Every row gives one point. A path goes straight from each point to the next, and from the last back to the first. The post is the endless flat space through its rows: a point in 2 columns, a line in 3, a plane in 4, and so on, so that a path can go around it. Count how often the path circles the post. Going back the other way cancels.
In the rows, zero is written as 128.

Post (1 x 2):
[[110 137]]
Path, 24 rows:
[[ 87 114]
 [ 99  78]
 [ 29 107]
 [ 62 195]
 [124 169]
 [171 154]
 [175  88]
 [123 116]
 [148 111]
 [ 94  54]
 [ 50 102]
 [ 50 173]
 [107 174]
 [141 154]
 [167 126]
 [119  85]
 [ 70 114]
 [ 79 141]
 [ 97 203]
 [151 221]
 [174 142]
 [122 117]
 [161  72]
 [104  76]]
Times around: 3

Post, 7 rows:
[[139 141 113 107  83 110 152 194]
 [ 82 144 174 105  67  55  73 249]
 [ 87 120  73 154 121  30 105  95]
 [134 116 182  80 187  25 179 134]
 [157 121 139  39 146 156  56  94]
 [153 113 111 156 166 149 100 156]
 [121 113 120 150 122  99 117  51]]
Path, 18 rows:
[[158 127 106  92 104  82  72  92]
 [126  83  98 131 154  86  80 104]
 [155  79 168  86 137  83 110 163]
 [192 137 116 133 179  37 108 138]
 [164 194 109 163 108 128 136 129]
 [ 83 140  71 161 144 119 152 154]
 [ 76 107  65 147 155  40 128 105]
 [106 179 119  63 157  75 218 152]
 [121 135  86  91 184  62  38 140]
 [143 131 123  91 101  82  62 164]
 [125  78  95 101 109  58 168 173]
 [102 102 147 120 102  94  95 114]
 [143  78  94 135  78 110  72  96]
 [180 154 128  92 173  58  74  90]
 [129 166 150 138 121 118  86 188]
 [ 81 167 118  77 154  92 147 207]
 [112 140 151 127 171 146  76 155]
 [101 142 144 139 156  41 100 104]]
Times around: 0

Post, 13 rows:
[[149  99 173 148 149  81  97 145 180 163 148 157 123  66]
 [110 129 137 160  41 134 153 122 176 106 148 144 121 130]
 [108 105  84 111  90 210 136 117 120  62 132  94 117 168]
 [120 155  84  51 116 170 175 172 103 155 189 194 186 136]
 [187 118 217 158 102  52  75 156  95 149 155 144  90  98]
 [113 138 213 123 112  44 120  98 125 199 154  89  79  93]
 [137 135 155 189 175  93 137 149  68 185 159 155  99  84]
 [107 176 122 145 121 101 132 142  79  53  71 127 181 210]
 [146 138 126  90 176 178 189 142 103 132 141 178  93 174]
 [158 147  55  93 114 180 137  93 138 181 169 170 110 158]
 [ 90 125 116 119  90  90 143 169 129 149 160  95 119 212]
 [ 97 121 158 153 105 153  85  83 136 107 135 107 173 249]
 [161 153  83 176 137 156 168  78 139  77 183  76 148 197]]
Path (12 x 14):
[[ 97 149 178  87  58 122 130 120 111  38 155 149 130 192]
 [ 89  79 117  91 143 124 140 122 139 124 159 147 159 195]
 [112 116  91 188 126 162  59  80 139 137 202 101 124 145]
 [137 139 112 162 140 143 117 165 118 158 168 173 157 128]
 [165 127 136 118 123 112 155 137 127 161 142  80 109 164]
 [101 130 127 189 108  67 150  96  76 153 112 159 148 225]
 [121 157 120 103  45  85 148 152  46  77 126 114  89  73]
 [100 154 134 110 153 130 143 117 173 173 168 127 114 138]
 [ 94 139 109 129 150 118 131 129  90 184 148 157 105 186]
 [209 127 139 141  91 113  49  82  73  81 141 123 133  92]
 [139  90 121  81  75 150 124 138  86 165 198 136 121 166]
 [ 85 135 139  84 104 118 143 126  94 158 173 152 155 128]]
Times around: 1
